Every row gives one point. A path goes straight from each point to the next, and from the last back to the first. The post is the endless flat space through its rows: a point in 2 columns, a line in 3, a plane in 4, and so on, so that a path can go around it. Count how often the path circles the post. Going back the other way cancels.

Post (1 x 2):
[[4, -6]]
Path:
[[-61, 1],
[-31, 61],
[58, 50],
[34, 64],
[30, 0],
[22, -33],
[-13, -55]]
Times around: 1

Post, 2 rows:
[[15, 45, -45],
[-15, 37, 49]]
Path (11 x 3):
[[-2, 2, 23],
[15, 19, 8],
[-27, -34, 8],
[-42, 30, -18],
[-27, 69, 11],
[17, 95, -9],
[61, 58, -3],
[49, -9, 8],
[-30, -23, 25],
[-36, 16, -23],
[-42, 16, -3]]
Times around: 1

Post:
[[-17, -16, 1, 63, 30, 67],
[38, -20, -29, -56, -53, 3],
[19, -9, 6, -69, 22, 38],
[-17, 13, 24, 38, 56, -51],
[15, 11, 38, -42, -42, -58]]
Path:
[[30, -1, 4, -28, 29, -61],
[26, -66, 20, 16, 1, -24],
[5, -39, -35, -25, -23, -7],
[-14, 14, 10, -41, -18, 15],
[-32, -56, -35, -4, -21, 1],
[-26, -66, 44, 76, 0, 3],
[8, -28, 6, -37, 16, 11],
[-34, -26, -36, -47, -25, 3],
[-12, -60, 7, -22, 46, 70],
[8, -26, 27, 1, 26, 87],
[74, 21, 28, -27, -32, 1],
[4, 32, 58, -60, 27, 21],
[0, 9, -20, 5, -95, 65],
[51, 41, -7, -38, 28, 29]]
Times around: 0

Post:
[[21, 34, 8, 16, 37, -1, 85, -14],
[5, 4, -1, -13, 39, -47, -9, -69],
[36, 36, 39, 62, -13, -31, 95, -25],
[-15, -3, -93, 31, 37, 19, -41, -83],
[-8, -13, 1, 10, -14, 1, -93, 54],
[-10, -3, -58, 23, -20, -35, -50, 66],
[-1, 13, -51, -27, -13, 4, -37, -49]]
Path (15 x 8):
[[55, -3, 16, 41, 13, -66, -27, -71],
[18, -4, 4, 20, -21, 31, -28, 51],
[-27, -43, 18, -2, 21, 8, -27, -35],
[-33, 9, -35, 6, -27, 16, 42, -60],
[12, -22, -2, 29, -25, -11, -5, -30],
[21, -18, -48, 49, 14, -6, -37, -32],
[71, 29, 22, -19, 16, -3, -39, -19],
[-3, 59, -55, 13, 80, -20, -4, 32],
[-33, 49, -56, 35, -49, -10, -34, 5],
[-15, -1, -7, 33, -11, -54, -8, -25],
[18, -3, 1, 18, 15, -22, 53, -1],
[-10, -6, -24, 8, -8, 1, -21, 4],
[-46, 24, -49, 56, 47, -43, 46, -15],
[-11, 37, -11, 15, -14, -6, -33, -48],
[12, 25, -61, 13, 28, -14, -24, -2]]
Times around: 0

Post, 8 rows:
[[-7, -8, -8, 8, 10, -19, 9, 32, -20],
[27, -16, -3, -25, 6, -19, 6, 4, 3],
[14, 1, -1, -32, 20, 11, 4, 18, 4],
[16, 9, 35, 95, -39, 42, 33, -2, 14],
[4, -23, 10, 4, 1, 19, 0, 13, -23],
[-24, -22, -14, 0, 16, 0, -9, 8, 5],
[22, 2, 10, 16, 29, -21, -8, 13, -16],
[-34, 5, 8, -5, -5, -4, -19, 2, 0]]
Path, 31 rows:
[[-3, -45, -2, -11, 33, 2, 10, 6, -8],
[23, 44, -14, 4, 18, 13, 30, 0, 12],
[45, 18, 6, 13, 10, 12, -1, -5, -4],
[-45, 53, 8, -43, -6, 0, -37, 22, 25],
[33, 23, -26, -77, 1, -11, 15, 35, 48],
[33, -14, 24, 65, 11, 22, 21, 51, -42],
[19, -17, 5, 28, 10, -19, 17, 7, 19],
[5, -35, 9, -5, -5, 26, 19, 1, -12],
[1, 15, -1, -27, -7, 24, 12, 8, -11],
[-7, -27, -30, 31, 4, -6, -29, -10, -11],
[-35, 4, -14, -11, 13, -28, -43, 11, 21],
[-11, -11, -8, 5, 9, 22, -6, 14, 9],
[20, -2, -23, -3, 15, -22, -8, -17, 17],
[-2, 38, -11, 24, 22, 15, 39, 42, -4],
[5, 0, 24, 32, -23, 11, 22, -5, 18],
[12, -33, 10, -12, 51, -24, 6, 53, -20],
[7, -24, 30, 2, 20, -15, -18, 27, 0],
[4, -29, 13, -35, 3, 16, 7, 7, 9],
[-33, 20, 2, 2, 4, -9, 22, 14, 4],
[30, -7, -6, 7, 14, 34, 1, -17, -28],
[6, 11, 30, 25, -18, 52, -19, -42, 45],
[62, -49, -12, -13, 34, 17, 24, 40, -27],
[1, 15, 46, 51, 7, -29, 15, 41, -10],
[37, 2, 29, 38, 15, -3, 28, 24, -29],
[-9, 0, -4, 40, 11, 18, 0, -24, -2],
[-15, 10, 19, 14, 7, 34, -17, 25, -51],
[25, 1, -21, 0, -15, -11, 6, -3, 67],
[-3, 10, 23, 34, -15, -18, -5, 7, 40],
[-5, 12, -35, -38, 17, 24, -5, 38, 18],
[36, -27, -14, 16, 7, 4, 3, 9, -63],
[-9, 2, 27, 13, 21, 35, -20, 4, -48]]
Times around: 2
